Each row is a point. Each copy is the shape, with its points in the same order, turned, moved and blurred by noise. Is it also mirrored, or only turned?
In the rows, 128 means zero.

Shape:
[[130 153  79]
 [137 148  80]
 [151  99 174]
 [156 145 194]
 [115 136 146]
 [144 152 147]]
Copy 1:
[[114  82 153]
 [122  80 152]
 [164 147  81]
 [150 183 112]
 [113 132 107]
 [131 142 130]]
Copy 1 is: mirrored
Copy 2 (6 x 3):
[[142 185 113]
 [145 172 103]
 [131  69 103]
 [ 91  72 130]
 [129 115 145]
 [110 129 126]]
Copy 2 is: mirrored
Copy 3, 6 rows:
[[150 168 143]
 [155 159 146]
 [119  72 100]
 [110  97  59]
 [100 124 117]
 [123 131  94]]
Copy 3 is: mirrored

Shape:
[[ 90  91  96]
 [109 144 167]
 [111 109 103]
 [141 139 122]
 [144  98 137]
 [129  93 102]
 [ 98 187 105]
 [178  93 145]]
Copy 1, 8 rows:
[[ 98  87 102]
 [101 174 117]
 [119 104 109]
 [143 140 127]
 [139 137  83]
 [130 103  96]
 [115 143 184]
 [174 148  68]]
Copy 1 is: mirrored
Copy 2, 8 rows:
[[113 175 113]
 [138 120 180]
 [123 154 111]
 [145 114 123]
 [102 110 124]
 [107 142 103]
 [200 145 138]
 [ 93  81 114]]
Copy 2 is: only turned
Copy 3, 8 rows:
[[ 84  88 153]
 [137 170 142]
 [ 93 103 127]
 [123 129 103]
 [144 104 125]
 [113  82 125]
 [ 67 168  95]
 [173  96 106]]
Copy 3 is: only turned
Copy 4:
[[124  52 132]
 [ 80 132 131]
 [128  79 139]
 [130 125 149]
 [135 115 107]
 [147  82 126]
 [ 95 113 204]
 [159 137  91]]
Copy 4 is: mirrored

Shape (10 x 4):
[[117 125 109  79]
 [120 167 194 100]
 [ 95 124 121  93]
 [118 113 130 153]
 [145 156  95 175]
 [146 158 177 132]
 [172  97 112 120]
 [119 144 117  93]
 [126 127 186 121]
 [ 96 123 149 143]]
Copy 1, 10 rows:
[[ 93 138  86 116]
 [ 58  86 160 100]
 [103 116  93 112]
 [144 125 142 135]
 [128 150 155 191]
 [ 84 116 186 119]
 [124 189 136 117]
 [ 88 133 104 127]
 [ 99 106 166  86]
 [128  99 141 129]]
Copy 1 is: only turned
Copy 2 (10 x 4):
[[132 112  85  81]
 [ 65 170 101 113]
 [121 118 110  76]
 [145 137 143 124]
 [187 182 119 128]
 [ 96 175 105 143]
 [157 108  90 147]
 [129 135  90  87]
 [ 82 144 124 135]
 [119 146 152 109]]
Copy 2 is: mirrored
Copy 3:
[[124 119 160  80]
 [ 94 114  59  95]
 [ 99 123 149  98]
 [132 126 143 157]
 [183 158 127 151]
 [129 113  68 132]
 [162  84 154 132]
 [130 133 141  90]
 [105  94  84 131]
 [104 133 118 147]]
Copy 3 is: mirrored
Copy 4:
[[136 113  87 103]
 [198 184 107  88]
 [149 108 113  96]
 [149 134 153 141]
 [ 92 170 155 142]
 [172 193 118 122]
 [130 131  95 175]
 [135 132  97 100]
 [198 161 116 125]
 [168 136 156 116]]
Copy 4 is: only turned

Shape:
[[107 147  90 135 156 143]
 [106 126 146 141  81 130]
 [178 133  84 132 153 154]
 [138  83  95 102 106  96]
 [ 99 127 101 141 117  82]
 [136  76 135 155 122 126]
 [129 157  90 105 104  99]
 [155 103  82 167 158 106]
 [139 139 170 141  80  77]
 [131 145 123 132 154 158]
 [189  86 157  74 146 166]]
Copy 1 (11 x 6):
[[142 133  74 140 135 134]
 [129  74 134  98 130 123]
 [133 180  98 108 110 158]
 [ 79 140 129 112 107  90]
 [129 104 116 145 110  85]
 [108 125 166 132 131 140]
 [132 123  81  98  96  85]
 [129 170 131 160  99 133]
 [158  93 169  90 115  80]
 [147 141  94 114 151 149]
 [ 97 187 141  55 178 144]]
Copy 1 is: mirrored
Copy 2:
[[141 124 101 137 114  79]
 [109 124 141 147 102 161]
 [133 112 149 152 161  55]
 [ 83  81 110 140 168 133]
 [ 96  80 102 127 100 121]
 [ 66 134 143 124 140 119]
 [138  61 116 149 125 122]
 [ 76  96 129 129 136  56]
 [101  79 174 111  98 165]
 [146 138 134 128 126  87]
 [135 146 168 109 221 123]]
Copy 2 is: only turned
Copy 3:
[[ 85 133 119 133 145 112]
 [129  63 102 106 128 146]
 [116 177 129 107 105 125]
 [172 104 152 138 109 106]
 [147  96 109 147 162 109]
 [144 100  91 137  80 122]
 [146 118 147 114 170 131]
 [147 162  92 146 115  95]
 [179  79  94 126 144 184]
 [ 87 134 116 124 118 145]
 [124 133 168 129  41 179]]
Copy 3 is: mirrored
Copy 4, 11 rows:
[[145 131 164 114 162 168]
 [131 145 101 168 118 151]
 [193  93 161 120 159 126]
 [140 158 134 137 146  78]
 [109 159 161 159 144 132]
 [116 102 107 143 150 108]
 [163 171 171 151 126 131]
 [133  93 175 144 179 107]
 [120 135 131 192  76 120]
 [157 106 144 111 133 164]
 [183  91  99  76  98  86]]
Copy 4 is: only turned

Shape, 10 rows:
[[162 134 101  84  83 139]
 [ 74 137 167 141 113 110]
 [148 124 156 123 126 103]
 [144 106 168 116 172 134]
 [103  78 129 101 112 153]
 [ 85 141 116  87 148 147]
 [177  56 132 109 156 105]
 [114 152 103 121 143 101]
 [141 135  93  89  83 157]
 [134 144  77 166 128 136]]
Copy 1 (10 x 6):
[[ 62 169 137 145 104 139]
 [135  60 121 157 117 137]
 [117 107 153 108 124 126]
 [125 104 181 129 152  90]
 [130 134 145 185 110 105]
 [ 89 109 108 178 152  93]
 [142 168 174  99 128  86]
 [103 113  94 119 157 124]
 [ 66 160 121 171 114 143]
 [118 148 109 138 180 172]]
Copy 1 is: mirrored
Copy 2, 10 rows:
[[134 187 134  91  97  96]
 [143  77 145 162 119 104]
 [104 136 173 140 106 109]
 [116 141 192 150 125 158]
 [153 130 161 100 159 111]
 [179 148 134 140 134 141]
 [ 83 193 204 132 158 110]
 [130 154 116 177 111 109]
 [143 174 116  79 102 104]
 [ 95 149  79 140 129 125]]
Copy 2 is: mirrored

Shape, 12 rows:
[[138 137 141 116 171 144  98  98]
 [132 163 113 118 119 102 162  96]
 [157 147  75 156 142 143  97 122]
 [116 130 129 118 142 117 144 166]
 [145 203 122  73 101 144  37 120]
 [184  81 116 144  54 129 102 143]
 [109 152 104 162 121  86 150 106]
 [127 153 132 107 153 169 145 154]
 [ 86 138 104 140 163 172 155 127]
 [107 168 175 164 107 121 122 134]
 [ 72 147 146 138 178 146 109 134]
 [165 124 160 124 158 146  90 117]]
Copy 1 (12 x 8):
[[160 149 118 144 149 160 119 134]
 [138  78 128 129 159 103 158 124]
 [179 127 163 112  91 127 135 147]
 [ 97 106 130 163  96 121 127 136]
 [152 187 135 148 135 155 238 141]
 [ 96 108 141  50  79 169 167 108]
 [139  92 116 104 123  67 133 126]
 [108 127 168 184 124 141 129 135]
 [139 116 165 179 120 101  99 101]
 [ 86 159 134 110 145  86 128 138]
 [130 167 118 180 123 104  87 124]
 [131 154 131 123 131 181 121 142]]
Copy 1 is: only turned
Copy 2, 12 rows:
[[127 145 136 103 125  88 144 108]
 [126 176  88 148 125 132  91 132]
 [134 191 133 141 132 143 181 110]
 [136 136 148 124 106 163 110 143]
 [148 114  94 171  80 118 177  37]
 [132 113 142 155 201 195 142  75]
 [ 93 173  86 148 130 150 124 164]
 [158 158 173 147 104 113 106 123]
 [ 99 190 187 126 104 127 110 135]
 [ 79 110 127 172 124 112 132 145]
 [ 88 135 159 109  72 108 136 147]
 [153 118 151 109 151  97 150 103]]
Copy 2 is: mirrored
Copy 3:
[[141 106 148 148 174 111 148 131]
 [106 181 113 134 147 113 123 108]
 [123 119 128  85 154 153 158 134]
 [124 126 103 122 109  89 138 145]
 [125 138 241 136 137 147 129 172]
 [167 114 109  98 108 190  61 132]
 [132 182  82 130 131 134 162 117]
 [ 92  93 128 141 127  92 132 141]
 [ 93 104 106 135 115  96 182  98]
 [125 154 110 187 112 153 155 163]
 [140 102 133 165 119  93 201 131]
 [157  95 137 149 176 137 127 155]]
Copy 3 is: mirrored

Shape (14 x 8):
[[138 101 160 155 173 132 113 177]
 [189 122 120 153  81  56 177 121]
 [184  79 103 109  61 114 148 131]
 [111 141 100 168 115 132 141 119]
 [131 151 135 145 146 128 110 125]
 [137  91 166 156 101 105 126 110]
 [142 165  66  70 119 148 149 105]
 [138 119 118 173 137 161 107 130]
 [193 134  65  77 119 100 101 126]
 [150  98 141 153 175 124 130 113]
 [141  83 124 153 160 121 107 139]
 [150 133  82 152 150 118 125 135]
 [167 164 117 120  99 154 144 106]
 [117  84 154 140 149 103 114 141]]
Copy 1, 14 rows:
[[106 140 147 121  83  73 112 147]
 [177 146  75  96  76 184 168 119]
 [142 148  99 139  58 181 161  60]
 [120 103 127 153 129 149 174 146]
 [112  98 130 132 127 130 113 145]
 [164 149 153 140 103 153 121 123]
 [ 93  75  68 140 145 135 157  58]
 [116  92 148 162  90 128 136 151]
 [ 89  78  99  87  84 160 138  50]
 [154  97 141 128  99  95 130 129]
 [122 110 160 118  81 105 142 127]
 [108  82 118 110  97 124 168 129]
 [122  95  77 159 122 162 124 102]
 [134 150 166 114 112 103 129 125]]
Copy 1 is: mirrored
Copy 2:
[[154 151 104 135 194 116 135  85]
 [125  80  69 173 116 122  90 181]
 [118  48 131 132 154 104 102 172]
 [155 134 130 124  97  89 103 124]
 [137 160 125 115 128 131 129 118]
 [129 111 126 154 148 146  68 108]
 [ 88 131 160 100 100  83 162 176]
 [169 154 138 106 153 103 103 124]
 [ 88  96 104  70 141 119 148 185]
 [117 167 110 135 171 104  92 115]
 [135 136 103 112 176 103 100 100]
 [141 143  94 100 131  89 118 140]
 [132 136 162 133 120 119 130 181]
 [119 127 107 131 164 121 107  73]]
Copy 2 is: only turned
Copy 3, 14 rows:
[[189  99 127 108 174 112 122 127]
 [162 166 119 136  69 186  70 141]
 [177 102 163 116  55 195  97 120]
 [108  98 129 148 112 123 100 147]
 [138 115 119 124 127 109 145 147]
 [157 101 109 126 133 191 117 153]
 [ 97 115 157 112  43 112 149  88]
 [153  69 123 130 121 105 119 157]
 [156 138 177  69  42 127 140 137]
 [157  95  88  88 133 125 114 132]
 [165  84 128  84 141 124 108 146]
 [137 114 138 104 100  96  99 144]
 [138 109 123 151  57 129 148 117]
 [155 100 127  91 166 155 119 137]]
Copy 3 is: only turned
